Each row of a before or after table is a point. The points were changed in one or more steps. Then noise was added and the rows were shuffled. The steps act on how far a point lies along the listed directions, d1 being the first. Name the steps. A step turns or swaps two directions, mirrors them in a line or flattens them onto one, adds a multiple of one to another, or multiplies one. Angles are multiples of 10 degrees, from the lower direction toward the higher: turns from -170 to 170, lines from 10 to 170 but not 90. Use the fewest steps. Two steps may share a direction if one is a turn and the other turns, adds or multiplies; they go together, in the order done. Otherwise the lowest direction goes first.

Directions:
(1): [ 21 -53]
(2): [-53 -21]
Before, 14 rows:
[[-39 -89]
 [-34 -30]
 [-10  21]
 [ 26 -62]
 [-81   7]
 [-38  29]
 [-19  80]
 [-40  35]
 [ -9 -35]
 [  2  50]
 [-31 -22]
 [-21 -41]
 [-20 -39]
 [-20  27]]
After (14 x 2):
[[-15 -38]
 [-15 -44]
 [-63 -23]
 [  5 -46]
 [ 63 -53]
 [ 33   5]
 [ 35  37]
 [-38 -92]
 [ 49  -6]
 [ 54  -3]
 [ 24   5]
 [  4 -38]
 [-19 -33]
 [ 74  40]]
Steps: swap d1 and d2

Directions:
(1): [ 43 -66 -40  23 -36  -8]
(2): [-47 -12  34  31 -62  39]
(3): [-63 -19 -59  20  36  12]
Before:
[[ 51 -34   9  16 -17 -12]
 [-38 -21  -3  23 -16  10]
 [ 31 -11  50   8 -79  37]
 [ 24  17  17  -8  -3 -11]
 [ 20 -52   6  22 -69  12]
 [ -9  -5  58  -3 -55   0]
 [ 28   8  46 -14 -16   7]
 [ 22 -22 -63   4  58 -16]
 [-50  89  19 -42  95   0]]
After, 9 rows:
[[  2 -18  39  19 -80  50]
 [-31 -11  49   6 -55   8]
 [  5 -56  -6  28 -64  17]
 [-33  94  28 -49  93  -6]
 [-39 -22 -15  20  -4   7]
 [ 21  17  23  -5 -10  -6]
 [ 45 -35  12  21 -25  -6]
 [ 14   4  49  -7 -26  14]
 [ 44 -14 -51  -4  56 -23]]
Steps: turn d2 and d3 by 20 degrees

Directions:
(1): [  5   6  -8  43 -19  59  76 -54  -1  16  63 -26]
(2): [ 12  -4  44 -22  -3  27  45  14  68 -86 -35 -25]
(3): [ 67  -2  13 -59  39  41 -49 -22 -30  -1  24 -61]
(4): [ 81 -35 -31  22  13 -25  51  65 -41 -21  10  15]
Before:
[[-21  -2  13  -5  -9   8  10  -8  19   1 -16   3]
 [ 14  -8  15   0  -1  20  28  -2  21 -29   9  -8]
 [-22 -19   5   0  -9  13  40  14  24 -28 -24   4]
 [ -5  -7  14   8   5  14 -10  -7  17 -15  -9 -12]
 [  0 -10 -33  16 -10  -7  31  10 -16  15   9   8]
 [ 19  -6 -32 -28  14   6 -68 -54 -64  72  47 -12]
 [  9  -8   9 -19  21   0  18  21   7 -27 -16   6]
 [  3   3   8  11  -8 -16   5  18   3   3 -21   4]]
After, 8 rows:
[[-17   6  20 -25  16  16   4  -6  22 -15 -14  -3]
 [ 18 -14  17 -17   9   2   3  19  17 -36 -13  -1]
 [ 86 -20 -34 -54  42  25 -78 -51 -97  65  65 -42]
 [ -4 -11   2  17 -13   4  39   6  11  -2  -9  10]
 [-42 -19   3   9 -16  -1  43  24  35 -29 -35  23]
 [-23  10  14  19 -20  -8   8   0  18  11 -19   5]
 [-32  -6 -23   4 -11 -34  -6  26   0  14 -26  28]
 [ 13 -14   6  14   6  17   6  -2   9 -16   1 -16]]
Steps: turn d1 and d4 by 120 degrees; multiply d3 by 2

Directions:
(1): [ 27  20  76  27   0  25  56 -22 -57 -26 -45 -15 -46  27  -9 -57 -30 -12
  10  -8]
(2): [-28  60 -19   6  79 -12  17 -18  63  22   9  31 -31  53   1 -35  15 -51
 -10  11]
(3): [-28 -18 -32  38  21 -33   4  10 -30 -42 -29 -15  91 -13   7 -54  15 -57
  -1 -40]
(4): [ 41  35  -5 -51 -37 -29  35  72  22  21 -37  36  21 -32 -37 -58  12   9
  -5  34]
(5): [-47  38 -14  10 -44   6  46  -6 -41   9  46 -15  35  14  11  18 -18 -32
  30  95]
(6): [ 15  17 -48 -26 -25 -32  23 -56 -26  58 -37 -29  31  76 -10   6   2  45
 -17 -33]
Before:
[[  8 -35  -5  -7  50  -3 -55 -22  45  16  -8   8 -53  16  15  36  19  -3
  -35 -56]
 [ 14  28  23  11  60  24   9 -43  12   9   1   1 -58  57   7  -6  -5  11
   -9 -27]
 [-23  28 -17   6  29   8  -8 -76  22  41  24   6 -49  74  26  26   3  -3
  -15 -12]
 [ 16 -47   2  19  -4  12 -30 -20 -26  -8  -5 -36   6   6   3  23 -14  24
    1 -37]
 [ 13 -17 -40 -21 -41 -29  -6  12 -24  42 -35 -17  64   6 -23  -4  -8  24
  -11   4]
 [-11 -42   0  28  33  -4 -40 -12   5 -19   9 -22 -33   4  10  24   0  11
  -11 -63]
 [ 12 -10 -60 -16 -39 -61  -8 -20 -17  21 -49 -38  80   3 -23  -5  23  30
  -12 -52]
 [ 41 -51  -6 -17   3   6 -46  -6  20  14  -4 -26 -35 -22  -8  30  -1  54
  -30 -57]
 [-16  -8 -48 -10  -2 -32 -43  44  26   6 -10  22  48 -21  -4 -31  51  -4
  -14  -6]
 [ -8 -27 -10  35  44  -6 -13  -3   6 -51 -19  -3  20  -6   6 -24  -9 -16
   -6 -45]
 [ 24   1  10 -27  38   7 -33  12  94  29 -21  39 -66  10  -9 -19   5  15
  -40 -47]
 [ 23 -16  26  -2 -30  27   5   9 -45  -2 -32 -26  -3   7 -14 -27  -8  29
    2  -3]
 [-42  27 -34   4  37 -33  16 -24 -13  40  -2   3  24  44  -3 -19  19 -16
  -20  -3]]
After, 13 rows:
[[ -7 -38  -8  24  26  -8 -36 -20   1 -11   3 -26 -29  13   9  25  -1  17
  -13 -70]
 [ 23 -19  27  -1 -31  28   4  12 -44  -3 -31 -26  -4   5 -13 -28  -9  28
    3  -3]
 [-18  -9 -44  -9   1 -29 -45  50  30   1  -5  26  46 -30  -4 -32  50  -9
  -12  -4]
 [ -7 -26 -12  34  42 -10 -11  -8   6 -46 -23  -5  21  -1   5 -25  -9 -15
   -7 -47]
 [-21  31 -23   1  25   1  -4 -84  18  49  18   1 -44  86  24  27   3   4
  -20 -16]
 [ 10 -33 -12 -11  47  -7 -52 -28  43  23 -11   3 -49  25  14  38  20   1
  -37 -61]
 [ 16  28  18   8  59  20  12 -48  11  16  -1  -2 -55  65   5  -6  -4  15
  -10 -30]
 [-43  27 -36   3  38 -33  15 -27 -13  39  -3   2  25  46  -4 -19  18 -16
  -20  -4]
 [ 11 -19 -37 -21 -39 -26  -9  17 -21  36 -31 -15  60  -2 -23  -6 -10  20
  -10   8]
 [ 42 -49  -9 -18   1   4 -45  -9  19  17  -7 -28 -33 -18  -8  28  -3  57
  -30 -60]
 [ 10 -12 -58 -16 -38 -58  -9 -17 -15  18 -48 -37  77  -2 -22  -6  23  28
  -11 -52]
 [ 18 -46  -4  17  -6   9 -29 -26 -27  -2 -10 -39  10  13   2  24 -13  30
    1 -41]
 [ 22   1  11 -29  42   8 -36  11  94  26 -18  41 -67   7  -9 -18   6  14
  -39 -44]]
Steps: add -0.3 times d4 to d6
